Each row of a before or after table is a point. The points were changed in one or more steps. Then noise was added and the rows were shuffled. The steps act on columns, c1 being the first. Write out the steps. A step turns or swaps two columns, mirrors them in a line or flattens them onto one, adds a multiple of one to another, or multiplies or shifts one. Angles are multiples of 10 degrees, from the lower column toward the higher: turns from -170 to 170, lines from 10 to 170 but not 90. Use the fewest steps. Two steps may share a column if one is a turn and the other turns, adds or multiplies; they go together, in the order done. Otherwise the lowest column goes first.
In the rows, zero is written as 128.

Before (12 x 3)
[[150  94 163]
 [ 99 161 159]
 [125 157 119]
 [161 103 114]
 [168 101 105]
 [137 156  85]
 [131 181 102]
 [155  87 145]
 [ 92 156 173]
 [182  97 159]
 [146 112  98]
 [138 106 170]]
After (12 x 3)
[[131 152 101]
 [125 128 120]
 [ 91 126 172]
 [157  58 147]
 [137 127  85]
 [146  82 100]
 [159  71 113]
 [182  66 158]
 [136  78 170]
 [149  66 163]
 [169  70 104]
 [ 98 130 159]]
Steps: shift c2 by -30

Before (12 x 4)
[[136  85  84 117]
 [138  94 185 190]
 [110 116  75 131]
 [113 110 138  94]
 [105 119 124  91]
 [140 132  88  98]
 [122 128 112 116]
 [ 93 120 191 214]
 [112 129  85  95]
 [138 131 123 100]
 [118 115  87 110]
 [143 136  91  93]]
After (12 x 4)
[[103 125 121  90]
 [137  93  77 114]
 [141  89 124  98]
 [114 138 116  94]
 [135 190 101 192]
 [111  86 122  92]
 [120  91 107 110]
 [144  90 130  95]
 [108  77 106 130]
 [137 120 126  99]
 [121 111 124 117]
 [ 94 192 135 213]]
Steps: mirror c2 and c3 in the line at 50 degrees

Before (8 x 8)
[[103 151 122 113 119 123 191 125]
 [102 167 115 105 105 176  82 137]
 [153 148 130 131 104 111 162 120]
 [106 128  86 137 118 114 147 100]
 [189 130 126  94 118 142 178 100]
 [108  96 130 123  49 134 160 136]
 [115 150  78 145 116 124 199 141]
 [112  67 134 135 120 137  73 143]]
After (8 x 8)
[[134 148 103 132 139 112  88 112]
 [ 76 150 131 156 114 125  57 153]
 [137 130  67  74 120 142  77  73]
 [ 84 128 142 142 131 115 106  71]
 [110 168 151  91 167 176 163 146]
 [117 151 152 103 115 123  66 122]
 [131  67 144 139 155 137 178 158]
 [127  96 148 121 190 134  71 144]]
Steps: turn c1 and c3 by -80 degrees; multiply c4 by 1.6; turn c5 and c7 by 160 degrees; multiply c8 by 2

Before (8 x 9)
[[115  92 118 164 143 116 174 108 155]
 [ 79 174 182 106 100 106 100 170 138]
 [101 187 169 100 126 148 168 170 131]
 [115 140 110 166 128 138 162  88 179]
 [121 109 159  83 159 129 119 136 155]
 [131  83 189 105 107 117 104 100 141]
 [136  85 137 100  87 110  78  96 108]
 [137 122 103 164  96 124 167 126 184]]
After (8 x 9)
[[136  95 105 163 122 124 169 127 183]
 [120 160 161  82 110 130 120 137 155]
 [115 141 119 164  93 111 174 109 155]
 [ 77 102 183 105 175 114 102 172 139]
 [137  86 137  98  84 103  77  99 107]
 [ 99 127 166 102 182 153 167 165 132]
 [132 108 190 106  83 113 104 103 143]
 [114 127 109 166 140 129 160  86 180]]
Steps: swap c2 and c5; turn c6 and c8 by -10 degrees

Before (8 x 12)
[[165 114  98 113 145 112  97 169 119  84 127 162]
 [138  91 142 125  78 137 145 119  86 149  77 128]
 [136 113 126  64 111  96 146 115 118 167  95 153]
 [135 105 120 107 106  90 119 102 110 163 126 155]
 [163  99 184 145 122 143 107  82 177  88 140  83]
 [151 144 136 125 133  94  80 167 127  75 126 138]
 [139 114 185 121 128 149 111  50 140  95 136 111]
 [176 130 140 119 169 102 103 173 107  94 153 126]]
After (8 x 12)
[[ 81 130 123  66 167 100 101 174 103  95 102 128]
 [115 144 119  47 135  93  80 167 111  77 126 138]
 [133 116  70  69 131 149 111  48 112  96 108 111]
 [116 115 127 125 111  95 143 117 128 168 160 153]
 [ 92  89 106 159  78 132 146 120 150 150 174 128]
 [146  98  73  85 123 141 105  82  72  90 105  86]
 [106 102 136 162 108  87 120 101 135 161 128 153]
 [ 92 115 156  48 148 110 102 168 107  84 134 162]]
Steps: turn c1 and c9 by -130 degrees; turn c3 and c11 by -170 degrees; add 1.5 times c10 to c4

Before (12 x 14)
[[171 146 123 125 125 171  98  59 128 119 179 168 142 186]
 [178  84 148 118 132 139 132 105 135 152 114 107 120 125]
 [117 119 120 125 142 109 176 149 144 141 161 148 121 149]
 [ 87 160 177  79 158 125 166 141 144 108 153 132  95 104]
 [103 149 136 143 118 115 159 153 114 146 120 140  86 184]
 [ 92 140 149 127 166 106 162  79 111  79  92 155  86  94]
 [169 157 125  88 145 159 148  94 168 138  90 113 138 170]
 [131 110 132  85 165 149 134 151 139  95 170 117 121 147]
 [122 100 189  85 109 108 125 117  82 125  86 158 144 151]
 [103 132 109 148 139 122 105 107 147 165  90 119 156 144]
 [113 127 134  70 150 169 101 143 170 169 109 178  85 114]
 [ 99 159 120 110 109 141 111 115 112 129  93 169 132 103]]
After (12 x 14)
[[ 94 137 149 126 166 101 215  77 110  79 101  94  85  93]
 [171 146 123 127 123 183  53  58 124 120  87 179 143 184]
 [178  86 146 117 134 140 137 105 134 151 150 114 121 124]
 [170 154 125  90 144 168 178  95 166 137 143  90 139 169]
 [ 98 162 119 109 109 143  86 114 112 131  87  91 133 103]
 [129 107 131  84 163 155 142 150 138  95 137 171 120 143]
 [118 116 119 123 143 102 248 147 146 141 106 159 123 150]
 [101 149 138 142 118 109 203 154 112 147 115 122  87 185]
 [115 127 135  69 153 184  62 142 171 170  82 110  83 114]
 [106 131 110 150 142 123  70 108 147 164 136  91 155 144]
 [ 89 161 178  79 160 123 220 138 144 110 123 154  96 104]
 [123 102 189  85 108 102 119 117  83 123  97  88 144 152]]
Steps: multiply c6 by 1.3; multiply c7 by 2.5; turn c11 and c12 by 90 degrees

Before (11 x 20)
[[113  76 185  65 115 130 114 129 105 138 107 103 177 147 171 147 173 154
  128 127]
 [154 136 137 135  98 141 147 128 121  52 141 116 103 153 114 179 182 132
  159 125]
 [121 140 185 141  97 130 134  87 113  98 155 122 126 111 163 143 124 119
   64  87]
 [168 113 133 139  98  60 121 112 173 138 106 129  89 116  99 134 147 147
  142  91]
 [174 135 138 132  81 107 148 139 104  86 128 116 149 136 147 130 131 121
  155  96]
 [111 110 124 144  75 148 203 174 109 142 121 109 112 121 147 154 134 178
  162 145]
 [142  96  72 147  98 142 120 163 184 140 202 144 109 177  55 130 121 121
  154  92]
 [174 132 162 149  59 127 112 127 139 130 118 141 112 108 149 143 125 143
  151 114]
 [116 128 188 138 118 129 148 148 113 130 103  94 148 117 147 143 125 139
  166 116]
 [174 135 150 151  88 135 141 165 104  63 128 122 120 110  62 152 136 125
  100 111]
 [165 143 189 138 117 114 162 174 136 128 142 144  89 122 124 142 147 140
  161 101]]
After (11 x 20)
[[108 110 128 140  73 147 244 175 106 139 122 108 112 121 146 136 135 175
  162 155]
 [113  76 185  65 113 130 108 130 106 138 107 104 181 148 170 146 175 155
  130 140]
 [173 135 139 132  82 107 159 140 104  86 130 115 149 136 147 152 133 121
  155 105]
 [165 142 187 137 115 113 183 175 134 127 144 145  89 124 124 156 149 140
  161 118]
 [153 138 135 136  95 140 159 129 121  51 143 117 103 152 114 169 182 133
  158 157]
 [175 134 163 149  58 127 104 127 138 130 116 140 109 107 150 146 126 144
  149 128]
 [173 136 148 152  88 136 150 164 104  59 126 122 119 110  63 157 136 126
  103 128]
 [142  97  73 147  98 143 114 161 182 139 202 145 110 178  55 152 122 120
  157 101]
 [123 138 187 140  98 131 140  90 114  98 153 120 124 111 165 166 124 123
   65 106]
 [118 128 185 136 122 129 159 150 113 131 101  92 148 119 148 148 126 136
  167 127]
 [171 114 133 141  98  60 115 110 173 135 107 129  89 118  99 156 145 149
  141 104]]
Steps: multiply c7 by 1.6; turn c16 and c20 by 40 degrees

Before (14 x 24)
[[116 155 142 131 182 192 133 173  83  93 165 114  94  49 105 165  60 138
  171 128 167 112  93 144]
 [103 118  92 131 113 136 118 104 141 157 135 115 193 169 145 161 144 131
   93 157 119  90 129 137]
 [104  81 131 142 108 149 123 104  97 146 154  62 115  90  94  90 165 129
  163 192 126 114  92 113]
 [179 122  84 171  79  79 126 131  98 185 111  64 158 138 101 126 138 164
  158 144 137 136  66 140]
 [148 117  92 124  86 160 130  87 166 122 120 132 132  94 165 137 193 157
  100 172 129 178 117 168]
 [ 96 144 196 131 136 118 165 148 122 184 111 191 148 158 146 186 114 125
  154  95 123 167 134 123]
 [150 147  80 131 186 135 148 136  74 131 147 143 153 103 144 131 109 131
  123 131 151 203 114 146]
 [108 107 104  78 107 135 141  97 101 163  93 116 139 130  74 174 117 137
  119 176  91 156 138  87]
 [170 113 118  82 122 169 119 142 146 144 136  82  34 131  98 166 150 132
  132 148 123 116 114 125]
 [ 92 150 126 136 105 155 127 188 112 224  93  99 146 146 125 197 108 168
  166 160 102 117  56 127]
 [182 160 129 115 108 173 121 127 109 177 164  37 163  93 147 111 109 149
  154 132 109 103 146 126]
 [126 110 140 112 136 119 118 165 128 139 184 140 133  69 107 127 124  86
  108 126 134 109 133 122]
 [160 171 127 130 103  83 116 127 106 178 148 124 159 112 131 124 175 107
   87 173 183 127 140 190]
 [150  89 146 150 170 140 147 130 166 131 140 145 138 128 140 114 128 162
  151 132 106 155 143 191]]
After (14 x 24)
[[127 111 140 112 133 120 134 155 127 139 168 116 132  70 109 127 123  86
  108 124 121 123 132 167]
 [ 95 151 124 134 107 155 149 174 112 227 106 167 147 146 127 192 109 166
  163 120 162 127  53  97]
 [ 95 142 198 131 136 119 136 158 122 186 116  98 150 158 148 183 114 128
  155 107  67 143 132 111]
 [149  88 147 149 163 144 130 141 165 129  88 137 141 133 140 115 124 159
  152 103 115 140 145 177]
 [151 119  92 123  83 163 117  92 169 122  93 124 134  96 169 139 194 153
  101  99 159 148 120 153]
 [105  84 133 145 109 149 116 105  94 149 155 163 118  91  96  88 165 127
  163 129 209 124  92 139]
 [107 109 108  74 107 134 118 104  99 163 135 163 140 129  73 175 117 136
  121  91 161 132 133  76]
 [177 160 132 116 104 172 124 129 106 179 150 187 163  95 149 110 110 149
  154 182 179 120 149 155]
 [101 121  90 132 115 140 120 103 141 154 126 145 193 170 145 165 143 134
   90 114 157 119 133 136]
 [167 113 115  82 121 165 133 135 145 149 133 152  36 128  97 165 152 128
  131 144 167 121 111 131]
 [179 120  83 171  80  78 130 128 102 184 106 153 158 138 105 128 137 164
  159 164 179 131  67 120]
 [149 145  81 132 187 132 136 139  75 130 130 102 156 101 146 136 105 132
  119 124 131 152 113 155]
 [118 154 143 132 185 191 143 171  85  91 141 100  95  52 108 165  57 140
  168 152 149 121  93 170]
 [161 171 127 127 104  82 126 124 107 179  96  84 160 114 129 123 176 108
   86 124 180 131 139 183]]
Steps: flatten c7 and c8 onto the line at 70 degrees; turn c11 and c24 by 50 degrees; turn c12 and c21 by 120 degrees; turn c20 and c21 by 130 degrees; multiply c22 by 0.4

Before (8 x 48)
[[102 119 137 154 154 127 140 111 120 125 118 105 144 132 131 124 117 123
  107 141 146 133 132 132 120 109 126 131 111 119 109 111 132 123 118 129
  104 124 139 107 138 121 127 123 117  99 122 141]
 [116 130 143 153 138 142 131 122 140 122 130 105 135 126 137 120 107 138
  113 122 143 131 128 125 126 129 144 124 122 136 117 112 128 106 136 137
  107 115 137 129 118 147 122 122 128 105 118 131]
 [129 113 118 143 134 155 160 108  90 130 125 128 148 149 159 118 126 147
  129 122 119 144 125 156 106 126 117 128 118 117 147 125 153 146 105 131
  110 143 149 127 146 125 119 122 126 127 124 121]
 [119 122  88 150 122 149 149 113 113 147 133 133 143 128 151  90 138 135
  145  99 120 150 126 135 134 138 128 112 116 121 145 116 151 142 108 116
  127 148 150  97 156 114 122 147 148 134 136 130]
 [153 140  99 118 139 140 119 153 168 153 122 146 119 127 112 138 155 119
  140 113 114 136 101 138 138 142 123  93 141 110 134 163 105 139 122 150
  149 128 117 148 118 127 135 103 104 122 150 138]
 [164 132 119 103 136 112 124 131 150 125 121 136 124 108 119 136 138 100
  133 118 143 132  93 106 141 127 133 110 126 145 120 129 107 124 134 140
  147 146 123 137  99 146 164 114 101 135 141 162]
 [108 117 150 140 146 126 143 128 133 129 122 107 159 146 129 112 116 137
  116 132 152 128 132 137 119 103 133 124 106 119 125 122 147 106 151 120
   79 119 146 122 121 122 134 127 129  98 106 124]
 [144 127 129 113 160 122 110 131 157 141 130 146 124 109 120 145 140 119
  135 115 133 106  97 106 136 117 128 105 141 147 106 142 109 122 143 144
  149 132 109 141 109 145 155 126  96 129 108 167]]
After (8 x 48)
[[102 118 156 155 153 127 139 112 121 124 119 105 144 132 131 124 116 122
  107 138 146 131 133 131 120 110 127 131 112 119 109 112 133 124 117 130
  104 124 138 108 131 143 125 124 117 101 121 139]
 [164 132 101 104 136 112 123 129 151 125 121 136 122 108 118 136 137  99
  133 127 143 131  93 107 140 126 133 110 126 145 120 129 107 125 132 140
  145 146 123 137 132  92 164 114  99 111 141 162]
 [107 115 195 138 147 126 144 128 136 130 123 108 160 147 128 112 115 137
  118 129 152 128 132 136 119 103 133 126 106 118 124 122 146 107 151 119
   79 119 146 121 138 126 134 127 128  92 107 124]
 [116 131 171 153 139 142 131 122 141 123 130 107 136 126 138 121 108 137
  115 133 142 131 129 126 126 128 144 125 122 137 117 113 128 105 136 137
  107 114 136 126 120 108 122 124 129 110 117 130]
 [129 112  97 143 134 155 158 108  90 129 125 127 148 149 159 119 124 147
  130 123 120 145 123 155 106 125 120 128 118 116 148 126 154 145 105 131
  110 143 149 127 117 140 119 123 127 134 124 119]
 [153 139  41 118 141 140 118 153 167 151 122 147 120 127 112 137 156 118
  140 116 113 136 101 138 137 143 124  93 140 109 134 163 107 140 122 149
  151 128 117 148 130 116 137 105 104 118 151 138]
 [144 128 132 113 161 122 110 132 157 141 130 148 124 109 119 146 140 120
  136 126 131 105  97 107 134 117 129 105 142 147 106 143 110 123 144 144
  150 132 108 140 122 100 155 126  96 110 108 167]
 [120 123   8 151 123 149 149 113 113 147 133 132 142 128 151  89 137 134
  146  96 121 148 125 134 135 139 127 114 115 122 144 116 153 143 107 115
  128 147 150  96 108 147 122 148 147 139 136 129]]
Steps: multiply c3 by 3; turn c20 and c42 by -30 degrees; turn c41 and c42 by 130 degrees; add -0.7 times c43 to c46
